Rows are points. The points of each table are mixes of a few directions, plus a little noise. How many directions does each table use, and how many do they share? Where both have some left over, give the other angles between the two spaces (their principal angles), to ten degrees, smallest first.

First, 5 rows:
[[ 2.73 -0.89]
 [-0.86  0.28]
 [ 1.42 -0.46]
 [-0.94  0.31]
 [-2.34  0.76]]
Second:
[[-2.71  0.92]
 [ 0.98 -0.34]
 [ 0.79 -0.24]
 [ 1.12 -0.34]
 [-1.94  0.67]
 [ 2.78 -0.95]
 [-1.10  0.37]]
Directions: first 1, second 1, shared 1

First, 9 rows:
[[-1.50  2.22 -0.71 -0.82 -0.39  0.24]
 [-1.14  1.67 -0.55 -0.69 -0.25  0.22]
 [ 1.02 -1.54  0.50  0.64  0.22 -0.16]
 [ 1.08 -1.59  0.54  0.70  0.26 -0.20]
 [ 1.97 -2.81  0.99  1.17  0.46 -0.32]
 [-0.34  0.56 -0.13 -0.22 -0.10 -0.02]
 [ 1.68 -2.36  0.84  1.10  0.41 -0.32]
 [-3.55  5.10 -1.89 -2.13 -0.86  0.63]
 [ 0.63 -1.12  0.41  0.40  0.18 -0.15]]
Second (7 x 6):
[[-1.77 -2.89  0.20 -0.61  3.18 -1.92]
 [-2.37 -0.92 -1.80 -0.08  1.20 -2.27]
 [ 0.75  1.88  0.40 -0.23 -1.37  1.55]
 [-0.78  0.81  0.48  0.21 -1.77  1.54]
 [ 0.10 -1.05  0.22  0.90 -1.13  0.24]
 [ 1.36  0.37  1.24 -0.51  0.49  1.02]
 [ 2.73  1.78 -0.70  0.24 -0.69 -0.07]]
Directions: first 1, second 4, shared 1

First (9 x 11):
[[ 1.08  1.02 -0.86 -0.04  0.29 -0.67 -1.34  0.73  0.11  2.95 -0.16]
 [-0.86 -1.79  4.25 -0.33  0.07 -1.03 -2.64 -1.08 -5.28 -0.95  0.57]
 [-0.97 -0.53 -0.13  0.33 -0.14  0.87  1.18  0.26  0.65 -0.90  0.60]
 [-1.05 -1.59 -1.51  1.01 -0.40  1.79  1.41  1.57  0.81  2.47  1.83]
 [ 0.32 -0.30 -0.22 -0.10 -0.11 -0.03  0.11 -0.34 -0.07 -0.20 -0.21]
 [ 2.14 -0.76 -3.13 -0.47 -1.06  0.34  2.39 -1.59  2.51 -1.72 -1.63]
 [ 0.49  0.67 -0.03 -0.39  0.05 -0.47  0.22 -0.69  0.63 -1.44 -0.90]
 [-2.14  1.70  2.40  0.01  0.94 -0.18 -0.27  0.37  0.06 -2.60  0.22]
 [ 0.93  1.51 -0.76 -0.08  0.40 -0.71 -1.19  0.70  0.55  2.36 -0.32]]
Second:
[[-0.66  0.86 -0.89  0.41  0.60  1.55 -2.15  3.18  0.68 -0.22 -1.21]
 [-0.37 -0.30  2.58 -0.63  0.27 -1.40 -0.08 -2.16 -2.34  0.07  0.90]
 [-0.59  0.01 -1.15  1.90 -0.97  1.02  0.67  2.91  2.03 -1.68  0.44]
 [ 0.50  1.59 -0.67 -0.22  0.61 -0.49 -1.00  0.75  0.71  1.95 -0.44]
 [ 2.03 -1.84 -0.20  0.13 -1.52 -1.19  1.04 -2.12 -0.99 -0.67  0.12]
 [ 0.35 -1.69  1.34 -2.26  0.60 -0.45  0.60 -4.21 -2.67  0.38 -0.34]
 [-0.28  1.11 -0.62  1.69 -0.41  0.32 -1.27  3.41  1.31 -0.49 -0.06]
 [-0.30  0.56  0.89 -0.34  0.31 -0.87  1.20 -1.60  0.00  0.85  1.11]
 [ 0.38 -0.27  0.91 -1.47  0.60 -0.78  0.19 -2.72 -1.48  1.19 -0.09]
 [-1.06  0.02 -2.16  0.90 -0.15  2.36  0.84  2.59  2.65 -1.32 -0.40]]
Directions: first 4, second 5, shared 3; angles 90
